Rows are points. The ring and each string are closed loops that go straight from each point to the next, and from the last back to the first. Before rounding, they use only three directions, however many columns there are. Count how often each string passes through the ring. Passing back the other way cancels.

Ring (7 x 4):
[[ -7   7  -9  -6]
 [-11  10  15   9]
 [-13   3  28  15]
 [-10  -7  22  12]
 [ -8 -13  10   2]
 [-10  -8   4 -10]
 [ -9   0  -5 -13]]
String (24 x 4):
[[ -9  -2  18  16]
 [ -5  -4   0   5]
 [-12  -3  24   8]
 [-14  -9  35  12]
 [ -9 -18  23  10]
 [-12 -11  23   3]
 [ -8  -6   6   0]
 [ -6  -7  -3  -1]
 [-13  -6  16  -6]
 [-17  -7  22 -14]
 [ -8  -8  -6 -14]
 [ -3  -6 -18  -9]
 [ -8  -1   0  -3]
 [ -3  -2 -21 -10]
 [ -7   7 -20 -17]
 [-12   9   4  -7]
 [ -9   2   5   0]
 [ -5   2  -9   0]
 [ -6  12  -9   4]
 [-15  19  22   9]
 [-15   9  26   7]
 [-12   3  16   4]
 [-16   7  33  12]
 [-22  10  60  24]]
Times through: 0
String (28 x 4):
[[ -5  14 -10   4]
 [ -4   1  -9   4]
 [-11   5  13   5]
 [-10   3  11   6]
 [ -7   2   6   9]
 [-14   8  33  21]
 [-19   7  52  23]
 [-16   2  37  13]
 [ -9  -2  12   7]
 [ -9  -2  11   4]
 [-13  -6  29  10]
 [ -8 -16  21  12]
 [ -5 -14   3   5]
 [ -2 -16  -6   2]
 [ -5 -21   2  -2]
 [-12 -14  17  -6]
 [-14 -12  18  -9]
 [ -8 -14  -2 -14]
 [ -5  -9 -12  -9]
 [ -9  -3   3  -3]
 [-13   0  10 -12]
 [-14   3   5 -18]
 [ -8   4 -15 -19]
 [ -3   0 -21  -7]
 [ -5  -1  -8  -2]
 [ -3   6 -22  -7]
 [ -6  12 -16  -5]
 [-10  14   0   0]]
Times through: 1

Ring (7 x 9):
[[ -2   7  20  -3  23  31  -4 -32   9]
 [-12   5  23  -7  15  18  -6 -45  16]
 [-16   8  19 -15  -1  -4  -8 -45  11]
 [ -6   6  14 -22 -19  -2 -17 -28   7]
 [  2   9  10 -20 -15   4 -15 -17  -1]
 [  3  17  11  -9  13  10   0 -16 -11]
 [  2  15  14  -4  25  19   4 -21  -7]]
String (23 x 9):
[[ -5   0  25  -2  22  40  -9 -41  22]
 [-14  10  23  -1  32  15   5 -48  10]
 [ -8   8  19  -9  12  12  -5 -37   8]
 [ -9   2  22 -11   2  18 -13 -41  18]
 [-17   3  24 -11   4   7 -10 -52  21]
 [-26   9  23 -12   8 -15  -1 -60  14]
 [-17  14  18 -11  12 -11   3 -44   1]
 [ -8   7  17 -15  -2   4 -10 -35   8]
 [ -5  -1  16 -23 -27   9 -26 -31  17]
 [ -5   2  14 -28 -36  -2 -28 -28  13]
 [ -6  10  11 -22 -19 -10 -14 -26   0]
 [ -6  13  14 -14   3  -1  -4 -28  -2]
 [  2   4  14 -18 -14  17 -20 -21   8]
 [ 10   5   9 -23 -25  16 -24  -8   2]
 [  8  18   5 -16  -2   1  -4  -5 -18]
 [ -2  22  10  -8  20  -3   9 -20 -17]
 [ -3  10  15 -11   7  12  -6 -27   2]
 [  8   8  13 -10   6  29 -11 -14   1]
 [  4  20  13   0  38  21  12 -17 -15]
 [ -3  19  15   0  37  13  12 -27 -10]
 [ -4  11  17  -7  17  14  -1 -30   1]
 [ -5  11  17  -7  16  15  -2 -31   3]
 [  2  -2  23  -6  10  46 -17 -31  21]]
Times through: 5
